Rows are points. The last column is the point's height on a tilted bowl or saddle (a function of degree 2), plus a little noise. Count its main directions that bend up, bend down and stay straight.
In the rows, zero is written as 100.

Points:
102, 78, 101
85, 122, 106
38, 136, 42
115, 93, 86
67, 142, 79
94, 77, 118
31, 115, 62
72, 96, 124
127, 118, 48
109, 82, 94
64, 112, 116
Directions: 0 up, 2 down, 0 straight

Points:
83, 114, 94
123, 95, 89
80, 124, 94
93, 110, 92
149, 115, 67
94, 81, 102
113, 9, 178
96, 98, 94
138, 87, 88
Directions: 1 up, 1 down, 0 straight

Points (15 x 4):
114, 79, 111, 72
115, 108, 103, 88
94, 52, 123, 49
92, 89, 56, 126
109, 104, 56, 148
147, 129, 161, 65
141, 149, 117, 104
124, 102, 145, 59
101, 98, 91, 89
91, 73, 80, 82
132, 116, 88, 131
138, 158, 117, 97
136, 76, 82, 105
133, 63, 67, 92
141, 93, 66, 143
Directions: 2 up, 1 down, 0 straight

Points (16 x 4):
91, 86, 78, 92
107, 64, 50, 79
116, 116, 108, 91
63, 73, 84, 77
56, 52, 124, 52
83, 151, 83, 76
94, 142, 96, 84
90, 118, 119, 82
40, 51, 67, 45
147, 81, 121, 71
160, 98, 105, 78
97, 101, 155, 58
145, 88, 152, 50
108, 117, 120, 85
115, 92, 105, 91
97, 112, 108, 89
Directions: 0 up, 3 down, 0 straight

Points:
73, 148, 65, 129
85, 111, 122, 129
117, 91, 95, 133
105, 125, 40, 139
131, 66, 91, 105
57, 118, 70, 143
49, 96, 66, 141
97, 81, 146, 107
78, 105, 132, 117
105, 123, 134, 131
101, 115, 122, 135
100, 116, 20, 146
89, 102, 99, 142
82, 48, 110, 95
108, 106, 149, 124
59, 138, 90, 119
86, 51, 109, 102
74, 60, 118, 99
Directions: 0 up, 2 down, 1 straight

Points:
78, 149, 113, 91, 108
119, 151, 71, 115, 140
64, 122, 90, 136, 117
166, 131, 177, 123, 172
100, 86, 112, 86, 103
150, 130, 95, 87, 139
101, 106, 153, 57, 120
90, 105, 69, 112, 113
65, 96, 103, 143, 112
139, 121, 9, 70, 179
97, 86, 110, 113, 100
129, 65, 130, 56, 131
97, 135, 157, 67, 112
133, 86, 88, 95, 111
114, 116, 105, 123, 110
97, 88, 22, 137, 138
107, 95, 124, 100, 102
73, 86, 134, 98, 101
87, 81, 123, 69, 110
118, 117, 120, 95, 110
86, 112, 112, 93, 101
117, 105, 74, 104, 113
Directions: 3 up, 0 down, 1 straight

Points (24 x 5):
117, 76, 111, 51, 156
128, 68, 108, 74, 125
56, 74, 121, 90, 151
141, 127, 86, 63, 92
129, 105, 39, 69, 53
89, 107, 101, 114, 107
87, 136, 91, 66, 104
61, 136, 130, 66, 123
116, 71, 57, 91, 93
103, 151, 140, 132, 89
77, 95, 116, 93, 129
114, 107, 62, 119, 69
100, 69, 91, 119, 110
124, 75, 75, 77, 109
74, 114, 79, 55, 145
94, 50, 128, 155, 101
128, 85, 160, 108, 102
114, 102, 55, 121, 65
91, 84, 60, 111, 103
86, 145, 108, 93, 86
61, 96, 142, 109, 116
93, 135, 33, 51, 56
145, 116, 136, 59, 139
98, 85, 85, 63, 144
Directions: 2 up, 2 down, 0 straight

Points:
126, 111, 108, 80, 101
106, 76, 148, 167, 103
102, 103, 139, 121, 111
95, 77, 66, 94, 82
63, 67, 95, 44, 111
118, 123, 45, 107, 79
92, 119, 134, 98, 104
74, 38, 68, 156, 5
113, 59, 87, 127, 66
112, 131, 99, 130, 93
103, 94, 99, 122, 87
136, 140, 124, 154, 126
73, 110, 68, 121, 74
99, 74, 109, 87, 95
151, 106, 103, 140, 110
83, 162, 154, 140, 134
67, 116, 71, 82, 82
98, 114, 95, 58, 89
127, 66, 89, 89, 97
91, 112, 119, 87, 95
95, 89, 107, 67, 99
57, 155, 72, 95, 66
79, 135, 142, 79, 96
Directions: 2 up, 1 down, 1 straight

Points:
118, 129, 68, 125, 81, 62, 133
139, 77, 60, 86, 76, 62, 129
65, 87, 100, 64, 109, 87, 110
138, 92, 45, 96, 117, 167, 149
123, 105, 182, 84, 103, 90, 162
62, 73, 88, 96, 109, 80, 115
89, 94, 102, 83, 90, 110, 109
95, 124, 37, 142, 71, 110, 116
104, 107, 71, 50, 146, 78, 133
97, 109, 50, 45, 123, 155, 142
87, 118, 69, 99, 124, 82, 121
100, 139, 89, 80, 92, 96, 114
108, 113, 111, 88, 85, 96, 115
139, 88, 121, 133, 14, 119, 103
72, 79, 65, 107, 90, 120, 113
98, 99, 88, 102, 84, 124, 110
103, 103, 93, 52, 77, 39, 141
147, 82, 131, 110, 141, 114, 153
68, 96, 110, 87, 128, 133, 122
141, 116, 134, 137, 82, 97, 142
140, 99, 138, 150, 78, 135, 151
111, 113, 113, 78, 42, 60, 122
73, 76, 134, 28, 104, 118, 116
141, 77, 100, 112, 132, 149, 146
88, 73, 89, 102, 67, 118, 105
115, 103, 99, 137, 100, 115, 120
59, 41, 105, 100, 112, 116, 122
102, 128, 148, 98, 129, 125, 143
54, 98, 108, 109, 6, 113, 122
122, 44, 133, 111, 80, 71, 122
66, 113, 101, 144, 85, 142, 125
88, 123, 64, 119, 147, 92, 128
73, 103, 164, 73, 111, 79, 123
96, 145, 119, 69, 137, 127, 121
76, 99, 108, 89, 54, 116, 111
42, 74, 83, 122, 42, 71, 129
161, 97, 110, 124, 42, 94, 115
126, 123, 158, 58, 102, 58, 142
103, 112, 80, 103, 129, 82, 124
131, 75, 129, 82, 79, 102, 120
108, 103, 109, 67, 135, 83, 119
82, 105, 132, 87, 107, 104, 117
Directions: 3 up, 1 down, 2 straight
